Each wall is flat, endless, passes through zero and stands at right angles to its row. A trip goes straight from one point to another. List the walls that it crosses, first one first.
In the rows, zero is written as 128.

Walls:
(1): [140  86]
(2): [91 90]
(3): [ 67 129]
(4): [146 115]
(5): [111 114]
Trips:
[ 84 186] to [104 111] => 5, 2, 1
[133 118] to [129 115] => none
[ 79 154] to [ 84 162] => none
[ 98 114] to [123 106] => 4

Walls:
(1): [ 85 157  85 118 176  99]
(2): [118  95 121 125 174  89]
(3): [103  88 103 116 216 126]
(4): [159 190 151 106 109 113]
Trips:
[140 147 153 102  95 164] to [135 170 147 135 154 156] => 1
[129 134 159 163 139 182] to [133 132 121 110  68  85] => 4
[128 131  92 164 180 146] to [105 112 200 105  95 101] => 1, 3, 4, 2
[102 160 117 121 138 132] to [148  84  98 103 173 122] => 2, 4
[130 151  96 132 112 151] to [126 123 184  97 121 163] => 1
[134 199 165  93 122 148] to [167 148 122  99 127 135] => none

Walls:
(1): [ 90 100 185 153  96 110 137 123 177 159  87 123]
(2): [113 118 106 119  31 161 149 178 134 151 125  72]
(3): [190 185 121 170 156 137 155 141 150 116 155  80]
Trips:
[164  95  85 115 180 169 164 160 130  98 102 134] to [ 71 164 117 120 157 151 202 196 113 167 145 173] => 2, 3
[113  97 107 112 105  76 104 143 129 124 182 118] to [149 171 172 142 138 153 144  80 112 135 108 142] => 2, 3, 1
[127 144  77 137 152 103 152 146  84 147 109 100] to [181 124 133 171  75 125 218 141  49 150 147 148] => none
[118 139 160 104 112 111 123 161  69 114 103 117] to [124 121 122  74 120 123 172 151 157 203 124 146] => 1

Walls:
(1): [156 171 105 114 162  76 104 126 107 116 114 125  89 165 144 137 110 162
 150 187]
(2): [137 143 124  59 102 132 106  66 247 116 159 132 139 149 110 128 112 128
 141 106]
(3): [ 98 166 134 102  90 140 143 192  96 102 113 143 102 105 149  82  79 122
  34 154]
(4): [153 130 106 148 166 130 148 166 102 120 140 202 196 138 121 117  70  82
 126 128]
(5): [180 115 126 127 100 171 154 150  81 150 117 127 112 157 144 124 132  97
 157 118]
(6): [121 126 108 109  78  44  78 149 109 149 150  94 162  81 166 112 145 164
 112 111]
Trips:
[ 88 142 112  96 120 124 150 159  96 144  93 128  94  80 141 123 202 117
 143 106] to [171 141  96 162 126 134 116  71  88 128 123 116 133 139 139 134 144 126
  45 143] => 1
[ 95 143 143 115 133 118  83 118 149 131 173 140  53 127  81 178 145 139
 129 129] to [147 108 110 152 111 129  92 126 137  92  85 107 162 109  87 139 151  90
 189 124] => 1, 5, 4
[136 114  89  98 104 143 168 104 137  60 117 110 112 131 227 149 203 154
 109 136] to [175 152 143 147  65 106 175 119 171 156 148 134 147 124 124 130 161 215
 128 144] => 3, 5
[ 96  83 133 114 117 183 121 138 116 125 138 124  92 144  86 116 135 142
 112 166] to [133 155 141 201 127 172 187  98 177 131 107 132 143 150 136 112 144 146
 171 108] => 3, 2
[116 123 159 157  98  87 113  66 149 126 103  56 136 163 185 154 100 137
 176  98] to [105 116 131 132 147  47 135 111 135 150  88 119 111 123 170 108 104 116
 113 117] => 2, 3

Walls:
(1): [157 136 135 177 153 109 139 194 136 104 154 134  88 102 112  70 110 142
 132 110 134  90 153 107 106 100 124 133  90 146 135  85 141 162 126  86
 130 154  97 155 118 128  97 182 120 206 156 132]
(2): [176 106 112 100 122 155 127  85 115 167 231 175 136  86 197 171 179  94
 161 162  93 121  86 149 109  96  94 135 125  69 135 129 143 142 160  95
 112 141 160 179 139 172  96 102 131 123 197 140]
(3): [178 112 131 121 103 106 179 140 124 133 131 181  86 177 104 138 124 136
 144 109 125 126 136 173 126 140 145 117 135 114  71 103 132 124 172  71
 131 205 163  96 151  90 114 151  92 100 138 116]
(4): [132  98 118  99 122 110 189  97 135 112  99 138 105  91  97 133 119  76
 130 175  59 126 112 190 115  68 109 115 140 116 125 130 119 131 138  84
 102 101 140  95  93  91 162 153 132 160 106 154]
Trips:
[151 113 157 165 138  88 127 115  95 125 194 122 106 149  94 151  89 106
  85 114 135 147 159 123 106 130 137 125 179 109 107 145  44 162 148  99
 112  82 144 115  96 109 155  97 198 105 136 107] to [ 86  88 108 107 153 142 139 149 141 159 100 167 139 147 108 124 164 115
  46 124 171  47 118 145 113 151 110 130 106 116 134 108 129  93 107  96
 182 111 113 134 188 141 120 135 124 138 186 141] => 2, 1, 4
[138 123 129  93 133 127 108 193 168  65 106 168 151 139  96 125 111 133
  67 116 105 135 117 104 174 132 132 135 149 148 156 132  87 203 121 144
 174 109 184 124 145 149 161 143  86 178  89 128] to [152 135 189 128 161 129 110 136 172 115  72 133 104  88 129 136 120 169
 140 147 123 142 139 152 119  86 164 160 117 101 145 102 103 141 143 145
 114 131 119  83 131 102 168 144 107 130 140 112] => 3
[ 73 139 106  71 114 139 155 121  87  97 128  85 170 109 148  82 111 153
 158 147 172 125  79 106  99 151  92 133 119  84 160 150  89 142 208 109
 127 142 167 146 160 182 155 173 154 136 149 147] to [136 152 121 129 189 173 170 187 122 129 119 162 177 117 162 137 189  82
 166 179 131 134 125 129 114 145 103 188 141 161 179 138 121  74 180 143
   8 125 135  72 191 122 132 203  62  77 152 128] => 4, 3
[194 155 120 147 126  85  88 129 128 137 139 131 154 208  94 189 128 131
 162  98 126  60 134  84  75 186  91 168 152 123  85 129  85  95 115 170
 167 101 129 140 123  91 136  87 170 173 110  63] to [158 156 138  72  83  86 100 112 192 124 111 132 113 105 131 181 117 185
 103 156 157 103 167 144 169 144 117  72 211 130 176 161 130 148 171  99
 125 142 163  96 150 167  69 170 114 111 134 130] => 2
[ 93 150 142 153  92 142 119 172  50 152 130 159 136 167 138 111 134 129
 136 155 115 135 151 153 148  96 153  74 171  90  92 144 141 129 108  98
  94 130  83  58 118 179 147 108 139  80 198 145] to [108  73 129 178 177  76 129  91 168 135 150 109 124 126  99 164 121 137
 129  95  88 157  88 130 119 146 107  99 110 117 191  71 115 123 117 133
 133 128 113  94 123 125  81  95  58  85  43 122] => 4, 2

Walls:
(1): [138 138 157 161 136 140 107 157 147  45 157  98 118 123 126 136 106 104
 157 153 115 115 165 199  87 178  66 124 113  89 139 107  95 133 123 141
 119  96 149 140 126  98  98 152  91 123  99  89]
(2): [155 133 144 145 140 120  60  67 163 176 128 136 127 146 183 115 172 169
  56 160 132 155 155 164 137 105 158  73 183  76 143 185 184  88 118 141
  82 192 107  96 163 120  73 160 160 151  83 160]
(3): [114 146 128 165  90 128 161 158 186  70 166 151  99 134 117 138  93 222
 127 158 130 124 119 113 105 130 163 154  74 128 139 105 125 157 113 116
 166 114  97 140  76 147 118  83  92 109 126 101]
(4): [122 180 162  47  89  99 127 154 154  92 115  73  94 150 151 112 158 149
 137  76 127  92 115  90 120  93 106 140 179 105 127 146 113 156 142  69
 156 105 132 177 131 106 123 159 133 183 142 135]
(5): [ 97  74 108 155 121 103 133  90 112 132 146 132 141 121 104 136  79 136
  82 144  98 197 135 180  90 144  87 156 107 115 112  85 134 103 140 132
 133 149  96 169  79 113  77  88 201 145 100 117]
(6): [125 128 114 103 149 155 102 137 100  92  64 124 112 160 124 136 177 145
 174 159 151 114 133 174 178 135 117 167 123 119  83 135 177  77  68  79
  84 114  76 138 207 123 134 137 155 150 107 104]
(7): [189 111 169 168 148 117  61 121 153 115 120 155 175  90 122 135 110 117
 176 100 128 108 130 160  55 122 151 154 134 117 177 169 133 157 117 170
 128 123 107 175  99 130 152 115 153 153 114 137]
(8): [128 121  85 157  63 154 123 129 153 121 130 113 119  25  91 195 104 156
  99  98 142 143  91 148 185 132  90 128 139 142  94  95  53  98 173 137
  96 111 129 133 108 136 156 113 122 139  31 124]
Trips:
[123 181  96 121 124 132 176  65 206 143 185 192 101  90 158 153 175 136
 145 159 136 133 117 112  99 127 166 117 192 132 151 107  78  94 196 184
 180 175 115  61 129  75 102 149 150 135 156 134] to [ 27 139 127 150 198 124 193 116 144 154 180  77  85 157 130 110 132 205
 150 111  92 126 115 184 123 136 172  81 113 111 111 100 145 118 141 129
  95 101 175 125 149 127 131 109 126 119 133 111] => 8, 5, 1
[ 93 178 133 123  79  89 158 104  98 206 151 136 171 119  92  84 124 126
 127 184 122 119 107 124 113 163 133 142 179 159 131 107 112 189 181 145
 145 123 140 119  78 140 155 140 120 119  42 138] to [216 135 140 132 152 193 154 165 158 146 100 159 144  88  95 136  75 123
 129 188 112 154 148 152 142 147 125 134 128 123  65 127 148 161 108 111
 162 107 100 130 120 140 157 169 120 161  58 150] => 7, 1, 6
[123 134 151 141 150 110 206 108  88 146  89 112 171 125 164 149 128 150
 132  97  97 159 182 122  67 148 113 161 129 149 146 133 190 147 120 144
 133 150 121 134 176 132 164  63 127 113  78 119] to [158 197 142  74 126 177 105 143 203  47 121 121  91 146 100 135 125 136
 138 116 109 111 152 162 220 133 115 157 126 153 143 113 116 106 144 185
 139 110 195 205 117 139 135 138 125 111 107 184] => 3, 1, 4, 8, 5
[125 122 144  94 136  89 122 185 114  93  99 159 125 122 158 155 177 128
  87 139 173 129 155 159 139 129 139  91 110  70 125  72 197 147 154  61
  97 129 176 157 160 106 151 157 167  90 165 121] to [ 89 123  88  97 108 129 181 103  74  61 159 150 159 100  68 130 187 101
  75  90 142 120  62 148 142 136 162 115  85 107  99 124 164 215  84 110
 118 124  98 151 118 107 163 171 134 155 108 111] => 1, 2, 5, 8, 3
[141  87 136 119 109  68 129 116 165  54  52 163 200 127 150 141 159 146
  78 100 152 190 114 104 129 113  84 136 182  92 123 102  47 133 104 162
 141 116 107 114  94 121 160 106 105 154 126 142] to [112 121 149 136 144 160  99  92 152  98 128 183 160  90 125 163 183  93
 191 105 118  93 188 134 139  98 120 172 187 119 136 131 128 148 103 162
 129 107 119 103 128 173 128 105 183 124 129 110] => 1, 3, 2, 6, 5, 4, 8

Walls:
(1): [ 98 128 123 124 115 142 132 160  87 192 152 191 136 177 119 131 144 162
  81 192 100 114 138 185 155 195 100  99  93 173 138 184  98  99 145 120
 122 108 146 136 127  76 196 103 113 146  50  92]
(2): [130 149 166 124  75 128  54 171  86 155 117 158 111  89 189 165 125 138
 129 141 207 121 145 103 137 138 120 132 160 127  88 126 112 121  74 101
 147 134 128 153 148 196  87 138 168 148 159 128]
(3): [151 112 178 148 108 169 123 129 125 140 121 103  81 167 128 101 123 103
 179 137 116 133 154 100 122 124 129 161 101 105 141  84 196 105 175  67
 102 121 101 128 113 139 140 144 135 137 138 113]
(4): [134  94 167 105 145  79  50 193  98 137 112 145 181 115  71 142 135 126
 101  80  73 163 108 154 167 186  85 130 147 102 151 200  97  87 186 122
 184 155 160 134 141 108 116 181 107 105 108 133]
(5): [167  94 135  98  85 105 107  65 130 193 244 134 118 158 171 129 144 182
 129 145 179 165  81 106  77 117 118 175 121 118  78  88 160  95 194 134
 146  78 144 107  91 161 116 140 112 117 121 157]
(6): [139 156 142 100  74  92 132 136 147 116 135 135 113 104 115 161 156 157
 117 131 128  94 165 158 110 101  90 132 125 112 174 147 138 101 152 120
 176 114 130 110 160  70 139 114 133 162  86 103]
(7): [144  99  99 126 186 131 174 106 150 156 218  62 124 113  33 100 116 150
 113  76 126  75  76  92  99  67 107 157  98 102  95 125 130 127 126 105
 141 158 117 140 178 152 156 128  84 126 103 127]
Trips:
[121 137 139 127 171 134 158 143  91 178  97 196 126 136 114 157 127 132
 133  98 126 129 171 176 158  90 159 128 185 107 141 112 136 130  83 153
 116 167 168 179 139  90 130 117 144  72  99  86] to [172 102 137  98 134  98 109  59  95 110 119 137 114  99 129 168 177 118
 130 112 197 136 110 122 133 102 140  97 125 173 156 116 133 112 159 129
 102 108 112 146 143 142 111 112 120 148 131 128] => 4, 1, 5
[149  59 144  89  98 147  94 131 116 133 165 100 116 149  94 171 128 159
 170 104 191 147 133 181 112 137 129  94 110 113 145 127 173 224 141 133
 100 105 119 123 158 173 192 115 160 111  96 122] to [139 173 175 158 141 148  98  80  72 125 143 142 190 109 132 157 200 141
  62 117 130  88  95 187  69 106 167 223  99 161 138  81 120 138 123 133
  96 175 121 119 105 138 124  67 171 109 125 116] => 3

Walls:
(1): [150  94  84 121 115 168  98 148 121 158 178 111 136  62 139 137 145 146
 123  57  88  54 140 125 190 184 123 135 107 146 155 130 135 100 135  69
 126 105 135 106  80 101  73 112  94 141 120 148]
(2): [145  94 171 161  75  94 136 127 130 149 129 148  70 144 114 187  86 177
 130 105 139 150 106 148 120 109 130 125  68 166  98 146 110 111 162 133
 117 165 104 113 127 129 149  97  96  96 102 169]
(3): [132 115 110 186  89 136 145 126 134  91 177 148 129 150 107  71 131  64
 148  82  92 168 113 128 115  98 135  74 150 156 115 105  58 184 118 131
 145 172 175 166 156 121 144 124 198 121  96 124]
(4): [150 136 105 151 108 141 157  63 109 162 195 182 143 125 142 119 154 142
 182 139 154 139  91 132 154 169 160 147 134 171 153  61  95  83 181 151
  96 178 113 122  80 195 136 103 100 119 134 155]
(5): [105 109 154 141 196 139 141 124 118  81 177 171  97 174 118 115 145 138
 182  71 137  88 114 151 100 149 119 130 166  91 138 152 162 110  84  85
 126 146 118 116 126 116 130 210  72 153 130 150]
(6): [109 125  90 153 104 169 146 147  68 128 100 112 125 132 148 186 136 181
 167 184 137 173 142 150 149 100 133 192  82 121 135 146 125 183 129 182
 154 138 169  96 127 102 134 141  95 106 113  83]
Trips:
[138 151  99 130  64 139 125 121 125  82  65 190 178 171  57  82 134 195
 102 121 145 133 118 107 102 130  77 144 103  64 122 128 112 114 185 173
 142 152  74 145  96 112  86 105 134  91 102  92] to [ 93 149 112 139 169 126 157 130 115 174 121  97 123 133 144 131  81  90
 169 118 174 161 160 143 161 122 121 130 133 123 121 150 167 147  87 140
  63 177  97  57 118 130 140 154 112 143  74 124] => 5
[ 90  69 151 161 100 151 138 144 145 160 125 157 172 172 144 142 158 123
 118 135 121 126 171  60 160 107 132 162  75  96 134  59 111  69  80  98
 108 137 100 134 169 135 117 162 111 138  97 158] to [118 115 166 133 131  99  95 102  85 117 156 127 143 112 134 132 212 154
 161  49 126 134  41 127  94  89  61 134 113 134 146  93 151 123  85 116
 117  57 145 127 106 142 111 178 134 177 106 138] => 2, 3
[111 116 152 142  93 162  53 181  59 176 149  70 102 135  76 125 223 118
 166 165 140 183 167 115  78 135 186 125 201 104 126  97 124 118  98  94
 127 138 149 149 119 174 123  96 109 137  94  83] to [130  76  96 124 107 109 100 122 133 121 107 104 149 176  89  74  52 151
 113 120 147  68 125  92  98 106 108 126 114 154  95 150 141 120 166 128
  98 208 200  66 158 120 106 105 137 180 152  77] => 4, 2, 6
[154 106 155 147 159 110 170 123 147 155  95  91 156 110 132  86 123 126
 134 109 106 158 142 103 148 127 114 128 130 141  66 103 133 125 173 211
 136 127 172 165 153 146 170 170  90  92 135 110] to [100 103 143 141  51 158 117  95 142  86 164  51  83  89 192 130 164  97
 102 132  96 144 113  81 135 106 158 152 122 130  86  66 144 122 119 135
 122 152 100 120  69 106 206 145  82 125 165 149] => 1

Walls:
(1): [ 64 106  80 150  76 141 176 159 106 151 110 108 157 147 151 115 132 123
 128 134 146 154 135 102 143  70 114 143 156 133 156 156 105 134 108 151
  92 145 105 133 120 196  76  47 103  85 127 218]
(2): [112 155 156 113 172 127 123 111  90 111  98  94 168 131 156 150 146 140
 130  84  86 108 152  98 128  88 104 116 130 145 159 158 107 121 188 122
  84  77 166 158 152 118  87  83 156 141 131 104]
(3): [116  99  58 176  74 132 121 137 120  83 172 141 156 127 130 119 131 138
 174 114 132 115 110 197 139 121 127  84 105 109 122 158  61 146 106 111
 147 125  87 111 175  92 163 160 126 136  83 101]
(4): [108  59 120 191 148 149  83 175 106 110  81 156 111 178 104 147 119 117
 121 158  96 113 154 154 142 149 142 166 107  91 159 129  61  90 145 145
  67 140 116 201 133 145 144  69 138 159 142  96]
(5): [121 171 156 137 143 162 136 111 166  68  63 117 136  97 120 146  87 119
  84 139  70 190 144 165 123  89 184 116  98 142 101  95 119 150 164 125
 128 101 124 111 106 133 133 165 138 105 107  58]
(6): [121 146 115 147 129 102 147 144 141 116  60  91 102 131 124 127 147  57
 127 114 114 155 152  99  93 119 185 178 160 110 136 109  71 135 153 128
 167 147 108  94 122 133 158 102 140  68  73 147]
(7): [178 129 129  82 129 130 134 146 125 122 159 125 143 157 140 150 132 141
  95 107 141 103 158 135 140 114 142 112 121 146  84 141 155 137 141 111
  90 109 165 145 191 150 124 111 169 136 168 142]
(8): [210 148 106 119 170 171 161  90 111 175 116 164 153 136 139 123 147  70
  86  84 161 127 139 192 144 180 136 129 155  98 127 153 121 115 111  80
 120  50 112 139 162 126 140 138 150 146 110 148]
(9): [119 108 166 128 147 183 197 171 160 143 125  91 151 138 141 141 112 164
 137 128 101 139 185 136  98  94  50 114 126 168 129 126 160 132 109 111
 187 143 147 159 104 114 122 160 160 103 158  92]
Trips:
[136 142 165  94 100  88 124 175 169  64 136  42  89  94 175 111 126 137
 163 133  81  92 116 113 120 121 142 149  91 129 100 172 113 122 146 170
  81 118 168 142 122 142 138  94 154  92 147  78] to [189 111 134 126 117 162 146  90 122 107 192 110  68 136 157 115 123 132
 108 119 155  84 108  87  91 104 145 138 143 142 129  98 106 153 183 140
 135 106 144 121 114  27 119  90  90 176 161  47] => 6, 4, 9, 5
[174 135  85 149 154 133 243 129 118  97 100 166  42 127 133 103  91 104
 140 117 125  89 117 151 145 104 118 117  91 118  95 134 128 153 105  83
 145  96 134  96 159 155 121 152 123 122 137  94] to [155 141 133  61 146 131 123  51 116 123  79 161 133 129  80  97  96 106
 150  99  92 145  94 131 102 128  98 174 148 144  94 124 148 124  80 168
 119  74 122 124  77 162  96 102 119  55 141 147] => 3, 7, 1, 9, 2
[132 132 124 123 106 122 156  99 120 150 139 125  45 142 111 173  95  97
  91 142  91 131 115 137 146 145 105 126 148  82  72 157 100 182 131 165
 143  90 155 111 135 194 144 126  66 127  89 132] to [106 158 116 167 152 144  72 101 108 137  97 110 151 170 109 188 103 149
 142 200  73 160 191 143 158 132  83 167 121 155 126 164 104 132  90 123
  51 122  60 136  93 128 205 157  67  97 172  63] => 4, 3, 8, 6, 1, 9, 2

Walls:
(1): [ 84 181 147 155 179 160 148  74 110 100  93  80 158  89 156 133 160 182
 147 128 124  74 104 109 126  56  88 119 120  98  69 191 166 116 155  86
 152  78 139 137  79 136 103  84 117 107 174 178]
(2): [ 98 136 153 104 161 143 106  98 145 172 156 152 199 115  98 137 130 120
 103 103  98 146 162 146 156 113 102 119 122 140 165 192 159  85 166 174
 104  66 220  88 122 183 163 161 144  82  65 134]
(3): [142  46  99 136  78  89 147 145 148 123 130 129 161  42 115 114 166 149
 133 178 125 103 141 138 152  75  85 130  84 112 163 159 150 110 166 135
 144  68 220 128  98  76 143 142 104 207 111 163]
(4): [123 112 125 133 111 159 151 132 154 128 138  97 160 153 125 125 164 105
 100 142 151 111 184 133 132  94  95 105 139 158 167 133 161  88 105  89
 140  90 109 102 121 181  93 140 125 154 154 130]
(5): [139 155 117 141  63 134  49 121  79 153 133 106 148 154 124 148  90 106
  74 112 153 103 160 152 118 103 115 118 148 131 135 124  90 156 163 129
 112 160  86  94 130 166 164 118 149 147 122 146]
(6): [151 137  91 125 130 110 130 184 142 148 165 115 168 178 128 163 122 104
 138 172 139  97 127 122 118  91 134  90 147  43 159 154 109 197  96 170
 168 122 122 138 133 181 182 154  80 105 148 124]
(7): [107 143 101 116 149 186 134 143 184 201 169  89 137  87 129 117 159  95
  90 120  74 119 139 144 129 104  52 128 188 125 114 135 162 139 161 196
 162 153 151  65 113 149 159 104  78 168 131 140]
(8): [121 107 157  73 108 106 176  62  85 135 163 145 108 103 113  70 104 121
 138 114 126 173 173 131 170 112 119 110 116 151 121 130 167  70 165 198
 175 140 122 141 119  74 132 120 138 132 136 103]
(9): [116 143 137 136  98  43 159 126  97 140 169 105 145 115 142 134  95  79
 114 173 124 130  90 134 155 153 106 129 117 196  82 146 107 115  93 120
 120 147 115  72 142  98  90 131 106  47  98 183]
(10): [110 153 126 165  99 103 142 154 137 116  98 185 116 104 131 151 146 129
  40 122  96 116 126 120 109 130  78 143 152  85 103 159 133 123 132 129
 116  81 112 134 149 147 102 143 141 176 112 130]
Trips:
[ 79 165  99 171 181 132 121 172  88 101 177 140 195  94  88 168 118 133
 101 111 106 105 128  92 100 125 113 141  86 127 107 117 107 131 107  75
  75 122 131  79 141 111 122 113  79 102 120 174] to [107 131 148  88  92  49 148 162 100 125 183 156 175 169 157 113 132 121
  76 117 105 132 222 141 152 144 170 144 173  90 152 163 127 124 132 166
 144 147 157 180  91 147 113  73 157 175 103  89] => 3, 4, 1, 8, 9
[125 127 147  94 118 129 150 125 187 154 117 143 154 168 180 112 203 133
 178 144 144 115 130 138 105 126  99 168 140 150 143 118 147 129 117 108
 104 120 119 130  88 141 156 131 106 103 141 122] to [113 121 136 125 141 105 153 157 122 149 144 122 136 150 132 138 139 158
 163 157 143  93 126 172  85 103 139 145 178 104 157 151 134 171 120 133
 114  88 174 112 130 204  71  97 174 132 162 135] => 10
[156 189 151  91 133 167 156 153 155 126 176 116  59 181 169 142 126 171
  49 118 151 174 121  47 127 149  98 170 165 108 134 170 128 177 153  96
  72 107 102 106 105 163 157 123 170 149 108 111] to [134 156 153  53 164 137 141  72  71  92 120 115 107 228  97  90  83 112
 146 129 113 121 133 138 153 126 124 150 144  81 205 161 142 116 146  99
 117 121 118 133 119  88  57  93 180 179  97 135] => 6, 7, 1, 8, 2, 10
[108  78 156 137 171 182 118  98 151 107 115 152 127 160 111  77 154 155
  83 109 133 135 158 127 151 110 124 118  67  94 107 111  87  83 123 214
 141 131 194 130 104 166 122 127  87 124 100 132] to [166 132 107 113 125 183  97 131 124 120  93 126 210 109 169  62 141 142
 121  86  75 127 178 131 157  97 113 118 122 181 132 173 158 154 125 108
 125 114 115  68 130 124  95 129  57 159 138 100] => 5
[ 85  84 175 123 153 119 184 156 159  90 120 120 154  53 127  77 126  78
  83 149 120 101 135 140  50 193 177 177 158  79 163 113  89 145 115 136
  61 162 103 189 119 211 197 159  72 137 159 144] to [128 201 112 160 171 137 151 167 174 163 155 148 149 113 146 123 130 192
 166 157 170 166  81 176  97  90 128 186 110 140 148  69 127 100 132 138
 148 133 122 107 152 113 180 111 139 150  76 106] => 10, 3, 2
